Rows are points. Two turns around zero, p and q, are shown by what they do to some points. Write where each new point lands after one turn and then the other. Backwards means that the second turn is done in reverse. Each puzzle has new turns, and all numbers are rounded.

Turn p:
[-40  42 -26] => [14 17 60]
[-19   0  34] => [ 17 -35   4]
[-10 -14 -44] => [-38  21  19]
[ 69 -29  36] => [  6  -4 -83]
Turn q:
[-43  37 -32] => [ 8 30 57]
[ -9 -42  12] => [  3  22 -39]
[ 57  33 -30] => [ 25 -63  25]
[ -5 -29  50] => [-36  12 -44]
Where do these land?
p, then q: [-37  48 -56] => [-80 -20   8]
p, then q: [44  9 57] => [ 64 -35  -4]
p, then q: [ 19 -30  -2] => [21 24 16]
p, then q: [-26 -27   1] => [ -5  31 -20]

Turn p:
[ 11 -15 -38  13] => [  4 -14  26 -33]
[ 70 -13  46  57] => [ 92 -37  -8  22]
[-64 -18  34   4] => [-33  -3 -67  -4]
[-37  11   5 -21] => [-34  21 -18   4]
[-18 -29 -19 -39] => [-50 -20  12  -2]
[ 39  64 -27 -14] => [21 53 55 13]
Turn q:
[-14  17  39  -8] => [ 11 -22   8  37]
[ 48 -49  41  -2] => [ 19 -56 -46 -27]
[-29   8  19  41] => [-42 -20  17  23]
[ 17  53 -88 -29] => [ 14 107  -5  -7]
[-23 -30 -12  -2] => [ -2  -8  28 -27]
Where do these land?
p, then q: [-44 -23  38  12] => [-12  40  24 -41]
p, then q: [-52  21   3 -31] => [-18  32  46  26]
q, then p: [ 62 -14  31   1] => [-16 -25  50 -40]
p, then q: [ 34  26 -33   0] => [ 17 -25 -26  37]
q, then p: [-46   3 -13 -18] => [ 21   4 -27  37]
q, then p: [ 94 -37 -42  13] => [-67  29  81 -16]
q, then p: [-48  25  16  23] => [ 17  -3 -58  -7]

Turn p:
[  0  10  22 -26 -35  31] => [ 26  27 -32  -7  14 -27]
[-16 -38  37  48 -50  26] => [-45  78 -15  -7  13  -3]
[-18  -7 -15  -7  27 -36] => [ 10 -18  41   4  -5  24]
[ 77  14   1  -1 -16  -3] => [-16 -31 -40 -49 -25 -23]
[  2  22 -52 -18   2  32] => [  8 -42 -19  17  43 -12]
[-17  21 -52 -19  13 -89] => [ 18 -56  88 -23   4  -2]
[-15 -62   8   9  28  31] => [-11  27 -20  19   9  65]
[-1 26 20 14 -3  5] => [ -5   9  -3  14 -18 -26]
[-13  15  31   0  33   4] => [ 15   7   0  33 -33   3]
Turn q:
[ 54  12  16  10 -19  -4] => [ 42 -26 -28 -18  12 -10]
[ 56  -8  26 -31  16 -34] => [ 49 -40   4  35  14 -28]
[-28   9  26  26 -19  20] => [-16  19 -38  -6 -22  21]
[-52  27 -27 -49  16  17] => [-48  -2  49  -3 -48  -9]
[-26  26  21   3 -11 -50] => [-37 -12 -35  24   1 -34]
[ 10   7 -15  21   3  13] => [  9  16   0 -25   6  -2]
[ 40 -11  -1  22 -21  -9] => [ 27 -13 -21 -15  34   4]
[-46 -97 -26  13 -22  15] => [-34  26  25  22  47  89]
[ -7  33 -20 -15  57  31] => [  9  32  45 -13 -42 -30]
Where do these land?
q, then p backwards: [ -7 -16 -18  15  15 -21] => [-27  -3 -10  12 -22  10]
p, then q: [ 14   9   7  48  -6 -32] => [-44 -14 -24  24 -15  13]
p, then q: [-50  18 -17 -28  20  -2] => [ 52  23 -28   8  13  -6]
p, then q: [39 -7 -7 34 33 41] => [-43  30  21 -27  20  35]
q, then p: [-48  53 -52 -62 -32  13] => [ 54  88  32 -12  29  14]
q, then p backwards: [ 26 -28 -15  46  22   6] => [-35 -25   6 -33 -34  13]
q, then p: [ -2  -9  54   0 -49  18] => [-28 -10 -30  -3  61  13]
q, then p: [ 25   2  10   5  38 -18] => [-20 -20  11 -19 -34  -8]
p, then q: [  4 -22  36 -58 -42  -4] => [ 32 -51  29 -23 -16 -41]

Turn p:
[  3 -43   0  29  43  26  -9  10  -4] => [  6  16  34  33  -7 -25 -40 -23  -8]
[ 53 -40   2  33  -3  37 -29 -18  17] => [-22 -32  29  50  13  -9 -22 -12 -52]
[  8  54  56 -32  27 -27  30  33  18] => [ -1  14 -41   1  28  44  20 -40  65]
[  1 -17  12 -27  17 -28  18  19  28] => [ 0 13  1 27  2 -7 32 -8 40]
[ -2  -7 -19  36 -12  18   9  21  37] => [-17  12  32  -8  40 -25   5  -6 -15]
[ -3   0 -47  14  -5 -15 -30   0 -22] => [  2   2 -22 -17 -18 -42  -7  12 -31]
[ -4 -22 -28  -3  20  42 -30  -5  17] => [ 13  32  20  28  -2  -8  -7   3 -47]
[  0  26  11 -43  -5 -12  45  25 -22] => [ 44 -11 -21 -19  12  19  22  -3  46]
[-45  39  25 -15 -74 -34  -7 -27 -45] => [-15 -34 -21 -81 -48  41  24  27   8]
[-11  10 -13   7  -7  -6   3 -59 -25] => [ -8 -12 -12 -12 -19  12 -29  52  -7]
Turn q:
[-63 -15  -8   9  25  -5  51  29 -33] => [-12  40  19  73 -12   2 -23 -34  18]
[ 10 -31  -5 -14   0   4 -12  -7 -26] => [ -2   5  -2  -4 -11  28  31  -3  15]
[-19 -17  44  16   5 -29  11  49 -44] => [-36  60  -5  42   7  26  -7  23 -12]
[  2  34  -4 -13  -9  16 -52 -52  19] => [ 48 -29  16 -51 -26  -5   3  14 -23]
[ 27   2   3 -26 -24  38 -16 -36  39] => [ 27 -56 -28 -33  -5   0  16  -7 -20]
[ 36  16  31 -23 -22   8 -18 -27  46] => [ 17 -36 -32 -48  16   2  -2   6 -40]
[ 12  16   2 -22  42   7 -23 -27  25] => [ 56  -3  -4 -31  17   3  -7  -2   7]
[ 10  15  -8 -10  -4  26 -33  24  22] => [ 21  -6 -30 -11 -12 -32  12  24   1]
[ 33  33 -39  26  23  28  30 -20   2] => [  7 -50  15  -4  10 -12 -33   8  53]
[-17 -19  -7 -14 -12 -57  14  38 -18] => [-47  58   1   2   0  -6   6 -24  -1]
[-10  -8  22  -3 -59 -34  13  17 -35] => [-66  22  -1   2 -26  18   1  -1 -34]
[-22 -25 -31  73  37  -3  36  11   4] => [-10  -4  52  62  42 -24   1  -3  35]
Where do these land?
p, then q backwards: [-31   2  58  10 -28 -18  28  38 -31] => [ 29   0 -60 -31   6 -10   9 -51 -21]
p, then q backwards: [ -9 -50  -9 -30  -4  19 -29  11  -9] => [-58  -7  -8   3 -11  18 -29 -15  -3]
p, then q: [  8 -30  30   4   7  40 -21 -51  10] => [  1  -9   8  45 -23  15  16  54 -24]
p, then q backwards: [ 18 -33 -97  25 -11   6  18  14  14] => [-16  23  -6  56   4  -8 -41  29  76]
p, then q: [-22   0  10  24  66  15  34   7   3] => [ 46  -1   5 -36  16 -28 -14  41 -25]
p, then q: [ 15  16  -9 -17 -12 -24   8 -15 -31] => [-17  -2 -15  -3   1 -20  33 -16  23]
p, then q: [ 30  28 -28 -34 -27   8 -22  -4 -19] => [-29  -6  -4   5 -13  15  17  -9  60]
p, then q: [-16  14   5  16  56  -3 -56   6 -29] => [  0 -16  40 -49 -54 -16   3  18 -10]
q, then p: [ -6  32  42  35 -50 -16  -1 -16  -9] => [ 28  -4  15 -36 -56   4  -8 -41  -5]
p, then q backwards: [-10  22 -22 -17 -20 -12   9 -24  37] => [ 31 -22  20  18  -5  -9 -31  24  -8]
q, then p: [ -4   7  48 -17 -17  18  -9  18  18] => [ 34 -13 -16 -20  -5 -36 -17   2 -21]
p, then q: [ 26  -6 -29   1  39 -33  41  16  44] => [  9  22  33  -1  61 -43 -28  -1  11]
